Each row is a point. Each copy is the shape, with its points in the same order, turned, moved and blurred by noise. Some copies are also mirrored. Which?

Shape:
[[ -6 -59 -44]
 [ -3  34  32]
 [ -4  87  10]
 [  5   7   1]
 [ 15  -7  14]
 [-33 -28  -2]
 [  4   3 -11]
 [ 11  49   8]
 [  9 -23   5]]
Copy 1:
[[-15 -12 -64]
 [  6  -1  55]
 [-17  46  86]
 [  1  10  13]
 [ 17  -6  11]
 [-24 -31  -4]
 [  0  13   7]
 [  3  31  50]
 [ 13 -11  -5]]
Copy 1 is: only turned
Copy 2:
[[ 46 -59 -20]
 [-31   5  45]
 [-82  27  17]
 [ -4  -7  18]
 [ 13  -3  27]
 [  4 -57  22]
 [ -1 -11   3]
 [-37  18  16]
 [ 23 -22  21]]
Copy 2 is: only turned
Copy 3 (9 x 3):
[[-19 -11 -82]
 [  1 -37  34]
 [-30 -10  76]
 [ -4 -18  -3]
 [ 11 -15  -9]
 [-20 -52 -37]
 [-11  -6  -5]
 [-13   3  31]
 [ 15 -20 -27]]
Copy 3 is: only turned
Copy 4 (9 x 3):
[[-41  39 -51]
 [ 21 -41  15]
 [ 76 -29  29]
 [  4  -8   2]
 [-17 -15   9]
 [-10 -16 -46]
 [  4   5  -5]
 [ 38 -22  26]
 [-26  -7   0]]
Copy 4 is: mirrored

Shape:
[[  5 -21   1]
 [ 19   9 -21]
 [-67 -39   4]
 [ 23   5   0]
 [-41  -6  -8]
 [-50  -4 -14]
 [ 23  -6   9]
 [ 37 -56 -43]]
Copy 1, 8 rows:
[[  4  -4 -11]
 [-28   7   8]
 [ 66  35 -11]
 [-18 -13  10]
 [ 30  31  12]
 [ 34  39  15]
 [-12 -19  -1]
 [-36  14 -60]]
Copy 1 is: mirrored
Copy 2, 8 rows:
[[  7  14   7]
 [-15   1 -23]
 [-21  42  69]
 [ -1 -12 -12]
 [-33  15  36]
 [-43  18  39]
 [ 12  -5  -6]
 [ 13  58 -39]]
Copy 2 is: mirrored
Copy 3 (8 x 3):
[[  8   4  10]
 [ -2   0 -35]
 [ 46 -47  29]
 [-17   3 -23]
 [ 34 -39 -12]
 [ 40 -49  -8]
 [-19   5  -5]
 [ 41  56 -16]]
Copy 3 is: only turned
Copy 4:
[[-25 -24  16]
 [-50  16   0]
 [ 17 -31  73]
 [-20   6  -6]
 [ -3   3  56]
 [ -6   3  64]
 [-21  -6  -6]
 [-71 -53   2]]
Copy 4 is: only turned

Shape (7 x 4):
[[ 10 -11 -12  14]
 [ 33  26  22  36]
 [ 51 -13  38 -44]
 [ -4  22  39 -31]
 [ 16  21 -37  30]
 [  4 -25 -22  16]
 [-34  53  31 -23]]
Copy 1 (7 x 4):
[[ -6 -22  11  -4]
 [ 30 -24 -12 -47]
 [-22 -46 -77  -6]
 [-12  20 -54 -20]
 [ 33 -11  24  -1]
 [-16 -25  17   1]
 [  5  55 -42 -20]]
Copy 1 is: only turned
Copy 2:
[[  9  -4  -5 -23]
 [ -4  52   0  -3]
 [ 42   7  -5  56]
 [-21   0  -8  50]
 [ -2  15 -35 -45]
 [ 15 -17  -2 -28]
 [-57   3 -24  46]]
Copy 2 is: mirrored
Copy 3, 7 rows:
[[-14   3  -4  35]
 [ 35  34 -13  39]
 [ -5  49  55   1]
 [  9  25   6 -35]
 [-20  20 -41  51]
 [-29 -12  -3  41]
 [ 13  19 -31 -48]]
Copy 3 is: mirrored
Copy 4, 7 rows:
[[-13   3   8  -6]
 [ 34  16  -3  28]
 [ 60 -16  21 -49]
 [ 52 -43   8  -7]
 [-17  22  34  29]
 [-30   9  10 -25]
 [ 39 -71   5  36]]
Copy 4 is: only turned

Shape:
[[ 15 -24   5 -51 -40 -10]
 [-26   1  11 -21  -8 -20]
 [-24 -17  -5 -16  -4  48]
 [-79 -11 -10  21 -24 -27]
 [ 11 -36   4 -32  25  -7]
 [  5 -19 -26  21   4  17]
 [ 14  29  42  15   4 -21]
 [ -6 -10  26  54 -12  18]
 [ 12  16  -2  51 -18  29]
 [  6 -52 -51 -28 -74   8]]
Copy 1 (10 x 6):
[[-73  -9 -12  -9  10   2]
 [-18 -16 -10  13  31 -13]
 [ -5 -20  -7 -15  16  49]
 [  6 -71 -33  57  19  -1]
 [-20  23 -38 -15   3   2]
 [ 10  -5 -12   9 -30  23]
 [  2  28  27  37  20 -18]
 [ 11   7  11  54   4  41]
 [  7   0  36  33 -31  31]
 [-85 -40 -31   0 -48  39]]
Copy 1 is: mirrored
Copy 2:
[[-31  -1  46  15 -51  42]
 [ -7 -25  32  24  -3  28]
 [-30 -32 -21  26 -37   3]
 [  0 -85  10  -8  18  42]
 [-47  12   3  34   2  34]
 [-29  -4 -28 -21  -6   9]
 [-11   6  43   7  26 -23]
 [-40 -40  10 -29  15 -22]
 [-14 -18  -5 -43  -2 -32]
 [-37 -22   4 -29 -79  70]]
Copy 2 is: mirrored

Shape:
[[-90   6  -6 -25  19   3  33  14]
 [-42 -42 -24 -40  14  25 -60 -40]
 [-19 -32  34  12  -5   0  -3 -25]
 [ 24  18  12 -30  24  62 -39  36]
 [ -8 -43  51  22  21 -17 -10  -4]
 [ 13 -40  -1  18  33 -18 -26  28]
 [-42 -36  12  14 -36   2 -62  30]
 [ 64  -7  40 -54  -1 -47 -20  36]
 [ 20   9  12 -11  13  30   7  16]
 [-27  -4   5  26  58  20 -28  13]
 [  3  35  10 -10  37  44  -5  -7]
 [ -4  -5   6  -1 -42 -26 -11  -6]
 [ 21  27  18  15  -7 -55 -14 -19]
 [ 44  -9  58  -6  35   1 -26   8]]
Copy 1:
[[ 28 -19 -15 -14 -29  77 -24   4]
 [-44 -37  -9  -4 -64   7  42  15]
 [-13   9 -28  26  12   9  25 -11]
 [-29 -47  14  -7  27 -28 -21  63]
 [-19 -11 -38  47  20   1  -1 -32]
 [-50 -26  14  30  12  -4 -23 -38]
 [-88 -27 -20  22  14  54  13  10]
 [-64  30 -21  30   4 -51 -80  13]
 [ -5  -7   9  -4  30 -18 -19  23]
 [ -5 -58  24  38  10   9   1  -6]
 [ 20 -26  21   8  12 -17  -6  44]
 [-49  40  -6  16   0  22  -2   7]
 [-28  52  18  63   5   1 -18  10]
 [-23 -14 -16  47  31 -53 -25  11]]
Copy 1 is: mirrored
Copy 2:
[[-21  -4 -78  19  29  34  25  38]
 [ 10  10  -3 -70 -10  30  55  39]
 [-26  -8 -30 -29 -33  -3  -2  -8]
 [ 63  39   5   4  -5 -18 -23  42]
 [-24   6 -32 -38 -30  13 -38 -23]
 [ -5  28   8 -30  17  18 -32 -26]
 [ 36  15 -32 -27 -14  17  35 -52]
 [ 44 -56  30  -9  12   9 -70 -12]
 [ 11  12  -4  13   0 -27 -26  24]
 [-10  63 -21  -7  -8  29 -14  15]
 [  5  29  -3  21 -20  -8 -15  58]
 [ -4 -35  -1   5 -14   0  18 -28]
 [-24 -32  29  27 -32  25 -20 -22]
 [ 16   6  10 -20 -33   2 -72   8]]
Copy 2 is: mirrored
